Each wall is flat, endless, passes through zero and stands at right angles to its row. A trip goes straight from one point to another. List the walls that it crosses, first one first.

Walls:
(1): [-57 -32 -13]
(2): [-18 -28  30]
(3): [-12  20  43]
(4): [-95 -19 -16]
(5): [ 41 -18 -11]
(6): [-19 -22   9]
(7): [ 48 -15 -21]
(8): [ 10 -36 -19]
Trips:
[-10  48 -11] to [10 -1 -7] => 4, 3, 7, 5, 8
[-11 -18 -26] to [-8 29 71] => 2, 5, 7, 3, 8, 1, 4
[-42  -5  29] to [-10   0   3] => none
[-55  45 -10] to [-34 -14  -9] => 6, 2, 3, 8
[  0  -1 -46] to [-14 -35   0] => 6, 2, 7
[64 53 21] to [-41   0  -5] => 5, 7, 4, 1, 6, 2

Walls:
(1): [ -1  71 -14 -14   1 -12 -24 -54  16  -7  -7]
(2): [ -3   7 -11 -14   2 -39  58  26  18  53  35]
(3): [ -1   0  19 -26 -12   1   3  13  10 -49 -70]
(4): [ 26  18 -17  -3 -10   0  30 -27 -46  -7  18]
(5): [-63  18 -39 -11   3 -43 -20  67  17 -32  -1]
(6): [-32  20 -12 -25  13  60 -46  20  -1  11  -3]
Trips:
[-22  26  33   4   5 -30  19 -31 -50 -13  -6] to [-24  28   4 -51  22 -13  -2  -8  38 -44   4] => 5, 6, 4
[  2 -20  21 -78  29 -15   0   2 -14  26  44] to [ -1 -35  35  10 -31  -3 -19  -5 -24  35  44] => 6
[ 40  32  45 -34   6  14  14   4  26 -66 -14] to [ 16  40   4   7  26 -28  25  25 -34  -7   9] => 5, 2, 3
[ -9 -27  29 -19 -62 -17  -5  13 -53  31 -54] to [-33  -9 -21  -7  20 -12  27 -15 -37  21 -21] => 2, 5, 3
[ 41  42  29  29  25   5  44  66 -16 -11   7] to [-11 -40  11 -46 -10  72  14  29  24  14 -17] => 5, 6, 4, 2
[  7  65  49 -17  10  -9   4   0  43 -44  38] to [-12   8 -16 -23 -27  10   0  39 -61  30  -4] => 6, 4, 3, 1
[-27 -14   1  -4  32 -17  51  -6  31 -10  17] to [ 36  11  18  33 -47 -13 -19  31 -54  23  34] => 4, 5
[  9 -51  38  -3 -40   2  26  37  25  -8  68] to [-13  -6  23   5  62   7   1  29 -40  -4  31] => 5, 6, 4
[ 42  -5  37  45  35 -11  61 -25  23 -20  -2] to [ 25 -21  22 -42  15 -49  14  34  10  20   7] => 4, 5

Walls:
(1): [-62  16 -26 -18 -47 -17 -62  44  17   4  12  12  -9 -13   8  10  -3  35
  11  -8 -43  -6 -19  38  31  30 -49   4  29  39   2  28]
(2): [-28 -22  24 -39   2 -12   9  13 -12  -3  19  34 -23 -26 -21   1 -37  32
 -20  -7 -61  -8 -34 -23  -3 -12 -30  15  31 -47 -14  -8]
(3): [-11 -31 -46 -31 -58 -46  76 -17  36  40  -7   9 -26  -9  -6  48  14   8
  44  24  18   3  37  -6  27  -6 -48  49 -16   6  34 -23]
(4): [ 14 -46  34  -3  -9 -30  17 -18   7   1  10  27  20  55   9  12  82  14
  28 -34  21 -29   4 -21   2  -5 -24  38 -33 -34  17 -36]
(5): [  7  67  59 -14 -28 -30  -3 -17 -33  -2  -7  56  38 -63 -24  16   2  21
 -18  20 -59   3  22   5  32 -25 -13 -38 -11  -6 -18  44]
(6): [ 45 -28   7 -12 -56 -50  -3  35  16  20  27  41   2   2 -21   1  15 -44
  30  41  -7 -37  51 -73  15   2   3 -26 -18   9   6   0]
(7): [ -5 -33  -5  30  60 -21 -21  -9  23  56 -24  -4 -17 -15  45  -8  -3  75
 -82 -48   3 -42  18 -20  -2 -14  11  38  23 -43 -17   8]
(8): [ -7   4  22   4 -12  25   1  28 -23 -60   2  -4   0  -5 -20  55 -16 -10
  35   2  55   2 -17  17  14 -29 -39 -19 -26  70  31 -24]
(9): [  8 -48  20 -30  58   2 -14 -38  22 -32 -16  19  -7 -58  21 -15  44  32
  22 -28  44  25  -2 -22 -15  11  12  -8 -18  34 -35   8]
(10): [-57   0 -20 -42 -11  11 -30  11 -33  15  -9 -41  15  29 -32 -29 -26 -60
 -50 -29 -42 -19  28  -4  35  -4  25  35  28  52 -10  -7]
(11): [  2  32   7 -17   1 -53  39 -36  -8  19  43 -95  -3 -35   3  35 -17 -12
  15  -8 -33 -12  -5  28 -18  21 -15  39   6  76 -24  55]
(12): [ 12  21  36  62  44  15  34   2  35  72  14  20   7  53 -27 -35 -21  -8
   5   7  -2 -10  24   8 -25 -11 -41 -13  13  67 -11 -34]
Trips:
[  8  14 -13  26 -56 -30   8 -20  -4  12 -14   2  23   2  42  32   5 -30
 -36  -9  -1  29  -6  14 -46  19  27 -19 -31  13  -8  37] to [-48   4 -20   1  46  25  61  -7 -40   6 -38  43  22   1  20  29  25   8
 -78  -1 -21 -11 -24   4 -21  15 -23   5  19 -29  19  47] => 6, 7, 2, 11, 10
[-18 -63  17 -40 -21  51 -48 -22  20  54 -29 -55  -5  56 -11  65   4 -49
  35 -25 -34  20 -14  12  24  18   0  22  18   9 -34   4] to [ 65 -15 -26  23 -44   7  27 -66 -54 -11   5 -21  -7  28  43 -18  24 -43
  18  50  32 -10   0  42  35  -6  23  -8 -23  19 -10 -16] => 8, 1, 6, 10
[ -6  -4  67   8 -31  -5   5 -18 -20  -2 -39 -15 -20 -13  23 -13   5 -76
  18 -20  19   9 -37   8  40  42  16  -2  35  29 -26 -22] to [ 24 -20  39  -3  27  17  -5 -46  -8  18 -25 -49 -29  -2  17 -42  -8   4
 -17  12 -30  -2 -23 -36 -27   6 -30   9  47  35  41 -54] => 12, 2, 7, 8
